Each row is a point. Each table stands for the endless flat space through its points: a line for two points, a plane for three, and so on. The two share one point or none. Which?

First, 2 rows:
[[-25 -28   7  -1]
 [-13 -22   1  11]]
Second, 3 rows:
[[  1  -2 -18  16]
 [-13 -34  16   8]
 [ -2 -11  -5   5]]
They share: [ -7 -19  -2  17]

First:
[[ -2  -6  10  -5   4 -20  23  -4]
 [ -2 -25   8   8   2 -18  24 -18]
 [ 15  18  23 -24   3 -20  10   8]
 [ -4 -26  -1  11   2 -12  30  -7]]
Second:
[[-11   3  18 -22  22 -22  27   8]
 [ 19 -12   8  -2  -3 -12  12 -12]]
They share: no point

First (3 x 9):
[[ -8  24   0 -20  -1 -10 -23  -1  -2]
 [-13  17  -9   5 -16  10 -18 -23   7]
 [-18  14 -10  10 -15  10 -21 -21   4]]
Second (6 x 9):
[[ 13  -9  16  -7 -11   7  -1 -14 -13]
 [-15  11 -22 -14   1   6  -7 -15  22]
 [-37  48 -31   9 -15   3 -48 -42  16]
 [ 19  -9  -1  -7 -14 -26  -5 -47  -6]
 [-46  42 -33   8  -2  -6 -33 -15  44]
 [-40  39 -10  11 -11  16 -30  14  19]]
They share: [-13  18  -7   0 -12   5 -20 -17   4]

First (2 x 12):
[[-18  -5 -21  -2  14   8   4  14   3  10   1  33]
 [ -6 -17 -17 -26  18   0  -8  10  -9  -2 -19   9]]
Second:
[[-13  -2 -13  -9  14  10  21  18   5  -9   0  17]
 [-18 -46 -25 -38  33  19 -12  19 -27  15 -21  39]
 [-33 -41 -27 -40  34  20  -7  10 -25  -1 -22  33]
 [ -5  12 -12 -11   9 -24 -17   2  -6  28 -10  20]
 [ -2  23  -9   5  -1 -21   0   7   9  15  -3  11]]
They share: no point

First (3 x 14):
[[-20  -3   1   5   5  14  14 -21   6   6 -25  17  -7   3]
 [-32   5  -5  -3  15  14  12  -7   6   4 -21  35  11  -9]
 [-20  13  21 -11  25   6 -14  -1  38 -22   7  13 -11  19]]
Second:
[[ 12  28  33 -12 -15  -4  -6 -58  52  10 -25  14   2  37]
 [-15  17  47  34  26  28   0 -42  20  -6  -2  21  -9 -15]
 [-27  -1  -1   3  15   4   6 -21  10  -5 -16  -2   3   5]
 [-10  10  32  -3   1  15 -16 -42  36  13  -6  26 -20   9]
 [-16  -2 -13 -35 -10 -12   6 -19  22   1 -37  11 -12  35]
 [-17   3   5 -17  -4  -7 -12 -26  24   8 -21   1   3  28]]
They share: no point

First:
[[-32 -13  11  16 -13   7   4  23 -12 -15  -6   3  -8  37  34  22 -31   9
   -7 -19]
 [-20  -5   7   6 -29   9 -20  -1   4 -13 -16   1  12  19   2  12 -27  19
    5 -21]
 [ -8 -29  19  28  -5  27  -4   7   4   5  14  -9   8  17  18   2  -7   5
  -15  -7]]
Second:
[[-12 -18  24   6 -14  17 -15   4  13   4  -6  -9  18  10   7   0 -25  10
   -6 -14]
 [-20 -12  14  18 -12   9 -15   6   3  -2  -4  -3  14  22  17  10 -15  16
   -8 -10]
 [-22 -10  20  13  -8   4 -18   8   7   3  -8  -5  20  20  19   8 -18  17
  -10  -8]]
They share: [-14 -17  13  17 -17  18 -12   3   4  -4  -1  -4  10  18  10   7 -17  12
  -5 -14]

First:
[[  5  17  39  16  10  18 -30  37  -9  13  11  36  -4 -23  20 -24  -3  36
    1   7 -19  10   2  39]
 [  3  16  20   7  32   1  -5  -1 -21 -10   5  -8 -23   2  21  25  -4 -22
  -28  10  -8  34 -24 -17]
 [-23  32  35   1  48 -16   7   8  -4   4   8  -6   2 -10  19  10   6  -8
  -13  16  10  53 -13  25]
 [  5   8  20  27  14  27 -29  25 -13  20  25  20 -15 -22  23  -5   2  10
   12  12 -32   0  -8  23]
 [-13  32  35  -3  38 -30   7 -14  -4   2   4 -10  -6 -10   5   4  -4  -8
  -21  18  10  51  -5  17]]
Second (4 x 24):
[[-12 -11  34  36  12  16 -34  -4 -13  30  31  -6 -25   0  15 -19 -14  -6
   -8   3 -24  18 -13  27]
 [  1  -1   9  14  31  15 -26   4 -29  14  19  -9 -13  -7   7   1 -14  10
   -8   7 -41  11 -16  15]
 [ -7  12  23  16  11  14 -33  21  15  13  43  -6 -34  10   5   9  -8 -22
  -23  -1 -10   4   8   0]
 [ 14  11 -10  -3  46  11 -14   7 -43   0   5  -7  -2 -19   4  18 -10  22
   -3  15 -52   8 -20   5]]
They share: [  3  13  19  18  21   7 -16   2 -13  12  19   3 -19 -15  15   5  -2  -6
  -2  15 -21  15 -10   9]

First:
[[ -1  -8  35  28  23  20   2  -8  41   4  15  -3  25  10 -21  -7  -5  10
    3 -11 -13   6   7   2]
 [ 18  19  26   9   3  -1   8 -22  27   4  16 -18   5 -11   5  -4 -17  36
   10  -5 -47  19  17   3]
 [ 20  15  14  -3   3   1   6 -24  15   4   4 -28   5  -9   3   0 -23  24
    6   3 -39  23  17  11]]
Second, 4 rows:
[[-20 -14   5  -3   3   6   5  -8  39  -7 -14  13  27 -13 -25  -3 -11 -31
  -13 -16 -15  22 -17  19]
 [  8   2  -3  -1  -7  16 -19 -19  33  -3  15  -7  14  -3 -28  12 -14  -8
   -9   0 -11   0  -7  22]
 [ 26   4  24  16  20  26   4 -17   2  16  12 -52  16   7  -5   5 -15  43
    8   9 -26   7  30   7]
 [ 16 -11  14  -9  -6  39 -10  -5  24  26  13 -32  12  20 -13  18  -8  23
   -1  20 -15  19  16  10]]
They share: no point

First (4 x 24):
[[  3  27  -6  23 -17 -13  23 -27 -27   0 -10 -23 -13 -19   7 -12  -5  16
   26 -10  22  -5  -2   7]
 [-33  -3   9  14 -20 -10 -13   3 -33  39  26  13  -4 -25  -8  -3  -5  22
    2  20 -17  31  52  10]
 [ -4  21  -1   2  11 -26  23 -14   0  10  10 -10  16   1 -20  -5  12  -4
    1   5  -1  -4   1  28]
 [-25  13 -11  19 -45   0   3  -5 -59  20  15  -6  -7 -34  -6   1  -7  31
   21   0   5   9  35  -9]]
Second (2 x 24):
[[ -7  13  -1  12  -8 -12   9 -19 -21  16   4  -6   2 -20  -1  -8   2   9
    5   7  -1   2  10  15]
 [-19  21  11  20  -4 -32  17   1  -9  16  16 -10 -14   4 -17  -8  -6  17
   25  -1  11  26  34  19]]
They share: [-10  15   2  14  -7 -17  11 -14 -18  16   7  -7  -2 -14  -5  -8   0  11
  10   5   2   8  16  16]

First:
[[ 11  25 -10  37 -24   4 -12   9  32 -37  -6  39  -1  -8  34  26 -48  -4
   12  47   7  43  -7  10]
 [ 13 -17  -9 -29  21  13  12  20  26  -2 -32  21   3  15 -14 -18 -15 -20
  -19  23  15 -10  -8 -20]
 [ 26 -14 -17  -8   5  25   9   7  34 -16 -21  33  -2   9  -2  -7 -25 -21
   -8  35  -3   1   4  -6]
 [ 33   1 -18  18 -11  35  -3  -9  29 -25  -1  27 -16  -4  -3  16 -23 -21
    6  30 -25   5   2   9]]
Second, 2 rows:
[[ 19   3 -11  -1  12  11  -3   0  31 -22 -20  14 -18   3  -1  -3  -4 -22
    3  24   8   6 -23  -4]
 [ -1   8 -11  14 -13  21 -13   5  16 -17  -5  14   2  -7 -11  17 -34  -7
    3  19   3   1  -8  -9]]
They share: no point

First:
[[ 28  -5  28  15 -17  35   2  30   6 -40  50  15 -17  22 -26 -14  -5  19
   -3  23  20  -8 -21 -21]
 [ -2  16  -3 -30 -12 -25  11 -14   6   4  35  20   9  18 -14 -21 -36  -1
    6 -13  34  -7 -24 -10]
 [ 12  20  -6 -27 -24   2  36 -18  -7   8  31  28 -16  19  -4  -7 -16  13
   -1  14  25 -10 -36   4]
 [ 16  10   1 -14 -36  44  31   3   5  -2  53  34 -26  11  -2 -18   6  33
  -19  26  16 -26 -49  -7]
 [-22 -20  15  -3 -33   7   9 -11  10  21  29  10 -21   5  14   0   5  29
    8   7  10 -45 -25 -21]
 [ 27  21   8 -15 -17  -8  17 -11 -14 -12  13  21  -7  46 -18  13 -28  -1
   24   4  37  -1 -21   6]
 [ 22 -13  27   7 -24 -20  33 -23 -45  -5 -28 -11 -50  34 -24  57 -18 -17
   42  48   3  25  -2  22]]
Second:
[[  1  -9  27   9 -27  -7   9  -9  -7  -4  22  19 -19  27 -14  14 -12  14
   31  20  10  -5 -35 -11]
 [ 17 -23  35   1 -23  -1   5  -9 -13   0  16  15  -1  11 -20  14 -10   6
   25  16  -6  -1 -37  11]
 [ 21 -25  25 -13 -19  -4  16 -15 -16   1  13  -1   2   1 -23   2 -20  -5
   10  12  -7   3 -24  15]]
They share: no point

First, 6 rows:
[[ 11 -21   5   3   0  -4  15 -15 -16  -7  -3 -10  -2 -27   2  26   5  17
   -3   9   8  29 -39 -21]
 [ 30 -17  -4  17  23 -26   2  14  29 -21 -26  10 -21 -21  16  19 -20   6
  -13  13 -25 -14  -4  17]
 [ 25 -39  -7  21   6 -32   9  13  24  -9 -15  10  -2 -33  32   8 -31  15
  -45  -1  -8   1   5  29]
 [ 13   6  -9  -3  17  22  20 -35  14   1  16 -33   2  -9  12  16  17  -9
   -2   6  17  29 -27 -36]
 [ 16  16  -1 -12  28  26  16 -18  29 -19   7 -11 -19 -10  12  19  10 -18
   -4  -2   2  12  -9 -21]
 [ 25 -19 -36  26  13 -18  10 -38  31  28  13 -55  37  -4  41  -2   0   1
  -25  21  16  22 -32 -21]]
Second, 5 rows:
[[  0 -11 -25  12   0   6  16  -8  17 -11  10  -6  -1 -31  17  -3  -1   5
   10  23  -2  16 -23 -18]
 [ 12 -12 -14   8  -2   8  10 -18   7  -7  -6  -4  -2 -35  22  11 -12  -1
   -2  17   2  12 -26  -6]
 [ 37 -29  10  10  22 -14  11 -25  12 -12 -22  -4 -18  -1   6  30  -8   9
  -14   5   7  15  -8  12]
 [ 50 -37   0  28  13 -26  11 -27  22   0 -11 -24  -4  -8  13  39  -6   5
  -28 -10  -1  10  -2   6]
 [ 34 -17 -11  46  -5   1  29  -7   9  12  11 -43   6 -49  24   6 -14  -9
  -26  -7  -2  18 -23 -27]]
They share: no point

First, 6 rows:
[[-27 -16  -4  19   5 -21  -7  -8   5 -31  -5 -12 -13 -13   0 -10  10   2
   36  -6 -12  42 -11   2]
 [-13  -6 -27  27 -18  -3  -3 -10  -8 -33  -2  -9 -15 -29 -10 -35  33   3
    9 -12 -19  33 -15   3]
 [-31 -32   2  -1  21  -9  -3  -8   3 -13 -17   0  -9  21  10   6  -6   0
   40  -6  -8  28  15  12]
 [ -4 -25 -47  28 -21   9   4 -29  -8   0 -22  16 -24 -18 -10 -44  31   0
   -4 -11  -7  36  -6 -10]
 [ -4   5  -4  -4  -5   7  12   9 -25 -27   2 -34  12   7 -11   4  13   9
   14 -25 -11  -1  11  41]
 [ -8 -31 -36  -5  -1  43   9 -11 -24  17 -32  24  -7  32   7 -24  19  -5
   -8 -12  -7  -2  38  26]]
Second, 5 rows:
[[ -9 -17 -29   0  28   7  -2 -25 -16 -14 -30   0  -4  20  -3 -30  17  32
  -11 -19  -9  23  22   6]
 [-38   4 -15   6   2   4  -3   5 -40 -21  17  15  -1  25   3   2  14   7
   -1  15  13  48   7  -2]
 [  9 -34 -28   1 -11   5  -2 -21  11  11 -46 -19 -14   6 -19 -28  24  17
   15 -30  -4  -2  13  11]
 [-20 -10 -27   9 -18   6  -6  -6 -11  -2 -19   0  -3  17  -7  -8  11   7
   13   0  15  25  11   0]
 [ -2 -21 -40  10  15  12   2 -34   0  -5 -53  -3   1  11  -1 -32   2  22
    1 -25  -8  14  26  11]]
They share: [ -9 -19 -21   8  -3   7   7 -12 -12  -4 -17  -2  -7   6  -4 -13  13   2
  12 -14  -4  20   9  14]

First, 2 rows:
[[-13 -23 -24   0  20 -23 -11  16  17  12   1  16  -4  17  -1 -10 -14  15
  -11 -20  -8  10  -9 -10]
 [-18   2 -14  30  20  -8 -31  11  17   7  21   6   1  17  -6   0  16  10
   -6  10  -8  10  11  20]]
Second (3 x 24):
[[-24  -1  -8   5  25 -13 -21   1   1  20  17  14  24  16  12   1 -10   8
  -30   2  10   2  -9  12]
 [-13 -16 -24  15  17 -19 -17  20  24   5   8  11 -12  16  -9  -7   1  16
   -1 -13 -16  13   3  -1]
 [-24  -4 -20  18   8 -23  -7  29  32  -5  24   9 -14   5 -12   6   1  25
    0 -23 -26  13  11   5]]
They share: [-15 -13 -20  12  20 -17 -19  14  17  10   9  12  -2  17  -3  -6  -2  13
  -9  -8  -8  10  -1   2]

First:
[[  8 -13  12  12  -9  20   6   1  20 -17 -10  -4  22 -17   7  -5 -18   8
   -7 -18  32  20  10   0]
 [-22   2   7  22 -19 -10  -9  16   5 -22  10  16  -3   3  -8  -5   2  18
   18 -13  12  -5  20   5]]
Second:
[[ -2  -9 -20   6 -35 -15 -18  17  12 -11  -4   7  23   1 -19  -2   9  18
   47 -26  42   4  19   1]
 [ -9  30 -14  11  -4   6  -1  20  30 -17  -9  15  23   7  33   6  18  17
   11 -15  52  31  40  12]
 [  4 -19   0  34 -53 -17   0  28 -14 -32 -26 -13   0 -22 -42 -40 -29 -17
   18  -6  25 -48  30   4]
 [-23 -19  -1  -6 -10   1 -28  12   0 -34  27  16  24  -8  -4   3 -15  12
   12  -3  -4  15 -21  14]
 [-14 -40   5   9 -47  -3 -21   1 -25 -20   5  -3  18 -17 -46 -27 -28  -4
   17  -6   3 -23  -6  -6]
 [-27 -26  -5  -6 -22  -2 -31  24 -27 -56  17   9  28 -25 -14 -18 -39 -19
   -6  22 -19 -12 -28  29]
 [ -5 -36  43  35 -32  -1  13 -19  -7   4  -6   2 -17 -13 -42 -12 -11  21
    3 -31   4 -22  12 -18]]
They share: [-10  -4   9  18 -15   2  -3  10  11 -20   2   8   7  -5  -2  -5  -6  14
   8 -15  20   5  16   3]

First:
[[-29 -26  10 -15 -16  14   7  -3   6  13   1  18   3 -16  22  16 -18 -18
   23  23 -21  -5 -21  -2]
 [-13 -10   2 -27 -20  -6  19 -27 -18  29 -11  22  23 -24   2  16 -18 -18
    7  15  -1 -21  -5  10]]
Second, 3 rows:
[[ -4  -6   2 -21 -26  19  16 -17 -16  13  -3  -3  26 -25  15  21 -23 -21
   29  24  -9 -33 -25  -3]
 [-16 -19  17 -28 -42  -2  -1 -14 -13  -2   7   3  15 -21  24  15 -21 -39
   18   5  -6 -35 -40   4]
 [-12 -16   0 -19 -18   9  14 -19 -10  23  -7   9  20 -25   9  17 -19 -17
   23  26 -11 -21 -15   3]]
They share: no point

First:
[[-19  18 -10  -4  21  32 -11   3  25  -5 -16  14  16  24  13  -8 -11  -3
   -2 -13  24  27   1 -19]
 [  2  14 -17  -6   6   9 -14   1  19  21   9  11   8   5  17 -24  18 -27
    3   6   7   7 -12 -13]
 [-15  30   2 -14  29  32 -25  21  21  -1   4  26  -6  30   3 -12  -5 -13
  -12 -23  14  27   5  -5]
 [-31  18  -3   0  16  35 -10   0  21 -16 -16  37  18  13  22 -14 -20 -11
   -8  -1  25  23 -14  -8]]
Second (2 x 24):
[[-13  13 -18  -4  18  18 -10   2  25   8  -1  19  14  11  17 -22   2 -15
   -3  -5  20  21 -11 -18]
 [  7  25   2  -8  -6  22 -22   2   9  12  -1   3   2  15  13  -6  14 -27
    9  11  -4  -3   1  -2]]
They share: [ -8  16 -13  -5  12  19 -13   2  21   9  -1  15  11  12  16 -18   5 -18
   0  -1  14  15  -8 -14]

First, 2 rows:
[[ -3 -24 -27  -4   1  24  -7 -19 -15   2  -7  -9   2 -13  18  21  14  -9
   -8  10  12  -3   2 -22]
 [-15  -4  -3  -4  25   8 -23 -15 -23  26   5 -13  10 -25   2   5  26 -13
  -24  26  12 -23   2 -10]]
Second:
[[-16 -11 -13   2  -1  16  -3 -18  -7  16  -2 -10  12 -16  22  27  15   2
  -10  14   4  -6   4 -17]
 [-23 -15  -1  -7 -17  14   5 -10  -2  18   3 -18   4  -6  16  30  24  -4
   -1   2  -6 -17  -7 -16]
 [ -4 -11 -29   8  19  20 -15 -26 -17  10  -8  -2  16 -26  24  19   7   2
  -20  26  18   4  14 -19]]
They share: [ -6 -19 -21  -4   7  20 -11 -18 -17   8  -4 -10   4 -16  14  17  17 -10
 -12  14  12  -8   2 -19]

First (6 x 24):
[[ 33   6 -23 -19 -38  -5 -14   7  -5  -6   7 -15 -13   4  -3  27  13 -29
  -10 -10   5   0  -9  11]
 [  0  33 -15 -10  12   3 -11 -14  20  -5  28 -14 -21 -12 -25   1 -14   6
   18  31  23 -38 -15 -51]
 [-16  15 -10   1  -4  -3   7   3   1 -21  39   4 -16  -5 -12  12 -18  -5
   15  13  25 -35 -12 -58]
 [ 25  41 -14  -6  -4  41 -26 -20   5   2  37 -21 -15 -40 -10  39  12   1
    5  33   1 -12  12 -16]
 [ 15  11 -32   0 -31   0  -3   9   0 -16  35 -17 -11 -18  -4  28  -3 -20
    8  19   7 -11  -4 -29]
 [ 17  25 -31 -23   1  18 -27 -16  13  -2  18 -25  -4 -25 -39   5  -7 -11
   21  45   1 -26  -5 -12]]
Second (7 x 24):
[[ 52  -4 -24 -35   6  14   6 -16  -6 -25   5  -5 -49   5 -24  10  -6  -5
    1  27  16 -25  -1 -29]
 [ 40  12   6  -9  12  19  -4  -8  -7 -20  -4  -4 -46  24  -2  -4   7 -15
   -6  30  14 -28 -24 -28]
 [ 45  -9 -32 -43  10  21 -10  -5   6 -25  16 -16 -33  27 -28  27   3   6
   -3  34  20 -21   4 -29]
 [ 20  33 -49 -27   3   2 -38  -8  18  -3  32 -21   5  -9   4  35   3 -17
  -17  -9  -1 -32  16  13]
 [  3   0  17 -19 -29   6   5   4 -16   1  21 -38 -23   6 -42  25  16  19
    7  49  25  -9 -12 -45]
 [ -9  45 -21   4 -30  -9 -22 -11  10   7  28  -6   9 -58  -5   9 -20 -34
   22 -14  -3 -14 -14   2]
 [ 11   0 -18 -37 -13 -13 -20   1  14 -12  36 -43  -5  -7  -7  34 -30   5
   10  12  10  -4 -10 -18]]
They share: [ 15  20 -18 -15 -11   8 -15  -6   4  -6  20 -13 -13 -10 -17  17   0 -12
   6  15  10 -19  -7 -16]

First:
[[ 14  -6  11  -3  23   4   4  17  -3 -20  18 -22 -10  -1  17   3 -31  -3
  -20  10  14  16 -17  15]
 [ 22  -6  -9  -7   5 -10  -4   9 -15 -16   2 -20   4  13   7  -1 -15  -3
  -10  16  -6  12 -17  17]
 [ 20  -2   3  -5  13  -2   2  19 -13 -20  10 -22  -6   7  13   5 -23 -13
  -14  16   2  10 -13  21]]
Second:
[[ 43 -17 -11  10  10   7   1 -13 -39 -12   9 -43   9   4  25  25  -4 -13
  -20   0  13   9 -13  13]
 [ 25   1 -21  16 -12  11 -19  19 -11 -32  17 -43  21  30   1  -1   2  -9
  -12  12 -11  25  -3  19]
 [ 46 -21  -4   9  21   7  10 -22 -44 -11   2 -41   8  -3  29  33  -5 -16
  -19   1  17   5 -12  14]
 [ 32  -5  -8  25  11  23  -2   0 -18 -39   0 -45  30  21   5  19  11 -20
   -7  19  -7  21  10  24]]
They share: no point
